Every row gives one point. Each copy is the shape, with its points in the same order, turned, moved and blurred by noise. Is it also mirrored, or only turned?
In the rows, zero is written as 128.

Shape:
141,148,111
180,91,176
100,95,97
105,131,88
136,139,107
149,153,169
Copy 1 (6 x 3):
130,115,104
122,89,188
186,159,108
166,156,92
141,132,100
90,112,141
Copy 1 is: mirrored
Copy 2 (6 x 3):
132,128,88
200,132,151
103,78,133
96,104,98
124,120,92
145,169,125
Copy 2 is: only turned
Copy 3 (6 x 3):
160,140,151
163,138,49
104,108,142
127,115,172
157,133,150
163,185,112
Copy 3 is: mirrored
Copy 4, 6 rows:
130,138,168
203,94,125
126,177,114
112,172,145
133,149,161
145,80,145
Copy 4 is: only turned

Shape (9 x 4):
76,126,138,102
142,152,144,192
122,82,109,201
111,157,91,105
137,98,145,161
128,110,134,112
112,150,86,112
113,178,134,155
103,146,154,92
Copy 1 (9 x 4):
94,149,171,101
155,106,120,177
169,195,135,178
61,138,135,148
159,159,126,130
119,162,131,116
76,146,141,146
117,104,139,156
101,127,158,97
Copy 1 is: mirrored
Copy 2 (9 x 4):
156,120,170,105
64,138,100,84
65,80,114,132
161,101,111,71
88,121,122,142
145,124,135,133
163,88,101,77
104,134,123,57
165,150,144,103
Copy 2 is: only turned
Copy 3 (9 x 4):
134,150,102,181
66,126,183,123
65,70,115,119
169,111,155,172
89,116,124,111
136,133,113,125
158,104,147,164
107,142,175,171
144,171,118,161
Copy 3 is: only turned
Copy 4, 9 rows:
81,117,144,119
151,166,87,171
132,112,39,151
119,158,131,83
141,106,97,165
136,100,135,124
118,153,121,79
114,179,126,139
105,125,171,124
Copy 4 is: only turned

Shape, 9 rows:
158,113,150,112,110,161
138,127,101,149,127,80
116,141,105,148,138,97
117,153,97,101,140,157
144,157,216,146,128,150
173,128,105,110,129,135
141,137,174,130,149,40
113,119,173,114,123,135
123,149,94,109,42,151
Copy 1 (9 x 6):
105,134,104,141,120,77
122,135,168,129,176,140
131,131,156,113,155,148
122,89,96,112,142,128
166,148,134,162,65,81
93,98,134,130,154,90
143,153,187,203,144,142
127,157,105,156,113,116
158,137,77,106,195,68
Copy 1 is: mirrored
Copy 2:
119,118,188,128,93,143
107,95,106,135,149,123
126,95,96,120,147,137
121,132,130,67,116,146
109,151,143,169,76,201
90,120,145,109,118,109
79,108,119,177,187,180
130,115,159,139,134,181
126,36,153,71,79,134
Copy 2 is: only turned
Copy 3 (9 x 6):
121,93,164,101,146,153
125,150,120,152,148,100
126,140,101,159,129,118
90,107,95,113,119,152
191,114,149,118,132,204
106,121,128,95,164,124
199,171,127,132,113,100
154,98,148,124,102,154
47,147,167,132,124,167
Copy 3 is: mirrored

Shape (11 x 8):
191,136,116,185,141,130,117,123
110,132,130,101,82,134,141,168
170,96,83,111,143,177,169,174
186,90,83,162,129,131,104,151
175,111,105,138,175,82,130,120
153,129,153,141,91,118,95,90
101,103,149,71,96,148,150,117
143,127,149,151,193,107,90,105
152,113,190,147,141,90,124,107
95,99,132,138,82,140,149,124
100,133,126,93,104,144,173,112
Copy 1:
112,146,77,155,159,126,156,78
116,126,155,93,142,158,121,156
124,71,85,116,191,113,117,163
91,89,98,142,181,132,128,71
105,123,121,180,159,77,132,90
114,154,133,95,120,125,169,65
149,105,164,73,115,113,146,156
155,145,115,168,127,100,111,58
159,177,163,135,151,107,162,82
145,103,157,111,125,165,167,137
140,121,142,101,97,122,153,175
Copy 1 is: mirrored
Copy 2 (11 x 8):
90,159,100,163,70,183,152,148
128,113,121,116,111,106,89,142
83,111,165,113,129,198,88,150
59,143,99,162,115,181,110,173
88,156,75,107,122,194,152,124
139,148,69,186,105,131,127,122
152,110,133,124,164,118,96,107
71,175,86,138,104,150,158,71
133,199,91,140,109,139,144,112
141,117,137,144,147,94,123,155
161,94,135,113,135,120,124,108
Copy 2 is: only turned
Copy 3:
119,121,116,68,95,74,130,187
163,151,131,126,145,120,125,95
179,101,149,66,185,126,136,162
141,113,84,46,127,106,147,170
123,66,88,93,121,83,98,168
94,169,94,116,99,111,101,152
123,147,134,148,173,153,95,111
88,92,87,142,119,70,130,190
100,108,108,149,79,122,103,169
104,142,140,110,134,143,136,97
115,137,159,127,167,119,93,104
Copy 3 is: mirrored

Shape:
104,115,93,124,82,162,160,168,109,161,174
136,204,99,98,141,192,101,163,93,164,112
182,142,115,110,168,174,94,178,100,79,81
150,136,106,97,160,93,87,113,146,121,103
99,121,79,153,111,146,145,88,125,162,143
152,183,102,96,203,138,61,158,111,122,131
118,117,160,131,144,128,124,189,162,69,80
179,144,146,142,172,131,126,178,173,107,109
123,68,132,173,117,115,137,123,151,138,120
110,107,121,147,99,159,115,122,104,149,169
136,121,173,159,167,75,150,145,129,98,96
112,141,110,146,102,169,126,114,131,115,161
121,133,136,96,109,185,132,119,118,173,156
95,82,132,155,169,129,141,130,152,128,119
127,110,155,171,138,106,100,161,157,123,94
Copy 1:
139,130,133,199,106,121,155,163,176,127,123
141,88,73,184,82,156,130,96,112,120,162
136,107,82,104,118,92,189,86,81,157,191
119,134,86,100,131,109,96,146,67,168,127
78,142,120,169,141,137,133,141,138,133,75
152,110,55,150,146,119,119,112,57,136,196
156,101,124,47,149,113,168,152,122,135,157
184,127,102,82,155,91,137,94,120,134,153
120,145,168,103,160,96,159,149,122,139,83
92,120,159,187,136,109,143,146,135,133,125
145,175,156,58,153,133,135,129,104,144,153
93,106,117,156,153,115,133,135,160,133,129
121,88,145,192,120,139,121,133,139,174,127
137,137,141,110,185,137,164,150,105,146,98
142,126,150,80,153,102,139,135,90,108,129
Copy 1 is: only turned
Copy 2, 15 rows:
74,110,166,78,160,85,136,136,87,69,126
117,86,114,117,93,111,217,131,123,103,169
107,88,115,121,120,164,196,88,90,192,141
112,142,68,120,147,153,125,99,123,151,186
141,142,140,60,141,97,94,129,140,92,151
131,75,70,150,131,135,183,114,98,160,210
57,132,118,152,140,104,132,72,129,202,116
105,149,98,141,100,113,135,92,79,193,145
90,148,121,85,138,122,52,122,121,153,117
114,99,128,89,162,105,106,165,109,102,120
96,153,147,172,121,144,80,113,129,198,149
136,124,136,91,162,81,143,138,119,118,121
124,112,110,115,128,106,141,138,117,64,104
114,114,130,117,128,100,60,85,125,160,137
78,131,103,117,118,111,90,130,131,204,142
Copy 2 is: mirrored
Copy 3 (15 x 11):
120,104,49,126,120,127,141,153,117,190,129
141,130,130,79,188,72,139,176,178,193,140
126,178,163,88,226,121,128,128,123,138,121
133,92,188,100,148,132,114,150,139,103,102
171,69,106,160,118,128,123,145,138,181,98
126,135,171,72,195,101,163,176,174,118,89
103,163,131,156,177,119,97,126,118,73,151
102,162,162,137,176,93,103,174,95,104,100
151,113,106,165,110,129,83,117,96,119,85
163,128,87,131,102,131,140,137,139,169,100
78,139,163,171,137,105,88,104,130,96,88
163,128,116,161,124,130,155,156,132,169,127
146,133,100,113,112,136,108,182,159,193,124
136,117,104,176,147,140,87,139,137,106,79
138,141,130,145,135,87,90,120,113,79,105
Copy 3 is: mirrored
